Each row of a before or after table is a point. The points were changed in one or more steps. Then noise was added and the rows were shuffled. The steps act on columns, c1 being the first. Name the steps. A step turns or swaps two columns, mirrors them in a line or flattens them onto one, adds a multiple of one to another, or multiplies or shifts one. Angles are multiples of 10 degrees, from the lower column toward the higher: turns from -170 to 170, lines from 10 to 170 but not 90. Use the fewest steps. Two steps may share a column if one is a turn and the other turns, adds or multiplies; they go together, in the order done. Otherwise the lowest column goes first.

Before, 11 rows:
[[-0.56  0.19]
 [-0.68 -0.14]
 [ 0.70  0.05]
 [ 0.00 -0.52]
 [ 0.08  0.24]
 [-0.06 -1.07]
 [ 0.41 -0.20]
 [ 0.31  0.26]
 [-0.06 -0.44]
 [ 0.45 -0.08]
 [ 0.24 -0.67]]
After (11 x 2):
[[-0.71  0.07]
 [ 0.67 -0.21]
 [-0.31  0.42]
 [-0.27 -1.10]
 [-0.45 -0.15]
 [ 0.55  0.31]
 [ 0.07 -1.73]
 [-0.46 -0.34]
 [ 0.07 -0.71]
 [ 0.02 -0.83]
 [-0.09  0.39]]
Steps: multiply c1 by -1; multiply c2 by 1.6

Before:
[[-0.63  0.00  0.20 -0.47]
 [ 0.43  0.51 -0.11 -0.10]
 [-0.39  0.51  0.02 -0.33]
 [ 0.50  0.51 -0.58  0.52]
 [-1.03  0.06 -0.02 -0.47]
 [ 0.40  0.67 -0.42  0.23]
 [ 0.06  0.49  0.16  0.72]
 [-0.51 -0.29  0.23  0.01]]
After, 8 rows:
[[-0.07 -0.02  0.35  0.48]
 [ 0.73  0.47 -0.21  0.23]
 [ 0.63  0.00 -0.80 -0.36]
 [ 0.37  0.19 -0.74 -0.31]
 [-0.66  0.05  0.01  0.89]
 [-0.45  0.33 -0.33  0.21]
 [ 0.12  0.32 -0.38 -0.44]
 [-0.66  0.17  0.16  0.40]]
Steps: turn c1 and c4 by -70 degrees; turn c2 and c3 by -40 degrees

Before:
[[-0.94  0.33  0.21 -0.30 -0.35 -0.11 -0.58  0.66]
 [ 0.80 -0.19  0.27  0.62  0.40  0.06  0.44  0.36]
 [ 0.73 -0.22 -0.35  0.07 -0.06 -0.12  0.03  0.33]
 [ 0.33 -0.60  0.49 -0.25  0.04 -0.43 -0.03 -0.06]
 [-0.04 -0.45  0.09  0.38  0.20 -0.35 -0.59 -0.02]
 [ 0.15 -0.76 -0.15  0.21  0.20 -0.08  0.36  0.31]
 [-0.30 -0.12  0.11 -0.09  0.93 -1.04 -0.36 -0.02]
 [-1.30  0.54  0.06 -0.40 -0.62 -0.10 -0.43 -0.24]
 [-0.18 -0.13  0.15 -0.30  0.77  0.00 -0.45  0.00]]
After (9 x 8):
[[ 0.14 -0.96 -0.10  0.00  0.00  0.29  0.56  0.03]
 [-0.03 -0.66  0.07  0.13 -0.13 -0.15 -0.94 -0.02]
 [ 0.30 -0.85  0.46 -0.15  0.15 -0.12 -0.03  0.07]
 [-0.20 -0.17  0.15 -0.56  0.48  0.08 -0.72  0.05]
 [-1.33  0.62 -0.05  0.07 -0.14 -0.33 -0.71 -0.01]
 [ 0.81 -0.21  0.33  0.17 -0.13  0.14  0.71  0.05]
 [ 0.75 -0.31 -0.32  0.07 -0.08  0.03  0.02 -0.06]
 [-0.98  0.39  0.31  0.03  0.00 -0.27 -0.91  0.06]
 [-0.32 -0.54  0.08 -0.52  0.46 -0.94 -0.60  0.03]]
Steps: multiply c2 by 1.3; turn c2 and c6 by -20 degrees; flatten c3 and c8 onto the line at 10 degrees; flatten c4 and c5 onto the line at 140 degrees; multiply c7 by 1.6

Before, 14 rows:
[[ 0.06  0.51  0.29 -0.39 -0.71  0.24 -0.08  0.15 -0.73  0.23  0.42]
 [ 0.36 -0.28  0.10  0.49  0.11  0.07  0.50  0.07  0.40 -0.21  0.01]
 [-0.15  0.33 -0.76 -0.06 -0.40  0.07 -0.07  0.62 -0.96  0.62 -0.21]
 [-0.55  0.35 -0.61 -0.22 -0.70 -0.13 -0.30  0.14 -0.18  0.64  0.15]
 [ 0.06 -0.54  0.64  0.36  0.00  0.04  0.24 -0.48 -0.25 -0.05 -0.12]
 [ 0.14  0.43 -0.45  0.23 -0.67  0.64 -0.08  0.26 -0.20  0.66  0.35]
 [ 0.00 -0.08  0.32  1.25  0.12  0.51 -0.04 -0.47  0.15 -0.61  0.01]
 [ 0.08  0.02  0.56  1.00 -0.35  0.40  0.01 -0.22  0.37 -0.61 -0.04]
 [-0.39  0.22 -0.05  0.59  0.21  0.93 -0.07  0.27  0.58 -0.76 -0.10]
 [-0.05  0.20  0.19  0.61  0.16 -0.46  0.71 -0.23 -0.27 -0.19  0.28]
 [-0.22  0.39  0.28  0.28  0.32  0.16  0.97 -0.33 -0.21  0.84 -0.57]
 [-0.02  0.60 -0.60 -0.06  0.35 -0.08 -0.56  0.44 -0.23  0.70  0.27]
 [ 0.58  0.68  0.29 -0.16 -0.42  0.01  0.67 -0.81 -0.41  0.26 -0.82]
 [ 0.14 -0.14 -0.08  0.16  0.10  0.14  0.64 -0.80 -0.37 -0.07  0.22]]
After (14 x 11):
[[ 0.08 -0.66  0.77 -0.08 -0.37 -0.18 -0.09  0.63 -0.95 -0.03 -0.24]
 [-0.08 -0.81  0.34 -0.14  0.36  0.00 -0.54  0.45 -0.25  0.23  0.25]
 [ 0.64 -0.58  0.28  0.09 -0.68  0.16 -0.08  0.24 -0.24  0.46  0.37]
 [ 0.38  0.25 -0.81  1.09 -0.36  0.08 -0.03 -0.23  0.35 -0.02 -0.05]
 [-0.46 -0.09 -0.45  0.57  0.17 -0.04  0.72 -0.24 -0.28  0.26  0.31]
 [ 0.51  0.24 -0.38  1.23  0.10 -0.01 -0.01 -0.46  0.13  0.30 -0.01]
 [ 0.16  0.10  0.22 -0.10  0.09  0.13  0.64 -0.83 -0.38  0.72  0.22]
 [ 0.00 -0.48 -0.95 -0.53 -0.43  0.57  0.70 -0.83 -0.40  0.95 -0.82]
 [ 0.17 -0.21 -0.69 -0.14  0.31 -0.23  0.96 -0.33 -0.20  1.19 -0.55]
 [-0.13 -0.63  0.59 -0.36 -0.70 -0.56 -0.33  0.18 -0.17  0.42  0.17]
 [ 0.24 -0.31 -0.81 -0.42 -0.70  0.04 -0.12  0.15 -0.71 -0.08  0.45]
 [ 0.93 -0.21 -0.09  0.89  0.22 -0.39 -0.09  0.27  0.58 -0.76 -0.09]
 [ 0.01  0.80 -0.44  0.20  0.01  0.05  0.26 -0.47 -0.23  0.52 -0.15]
 [ 0.06  0.28  0.07  0.56  0.13  0.37  0.50  0.07  0.39 -0.08  0.01]]
Steps: swap c1 and c6; turn c2 and c3 by -150 degrees; multiply c3 by 1.6; add -1 times c8 to c10; turn c4 and c10 by 20 degrees
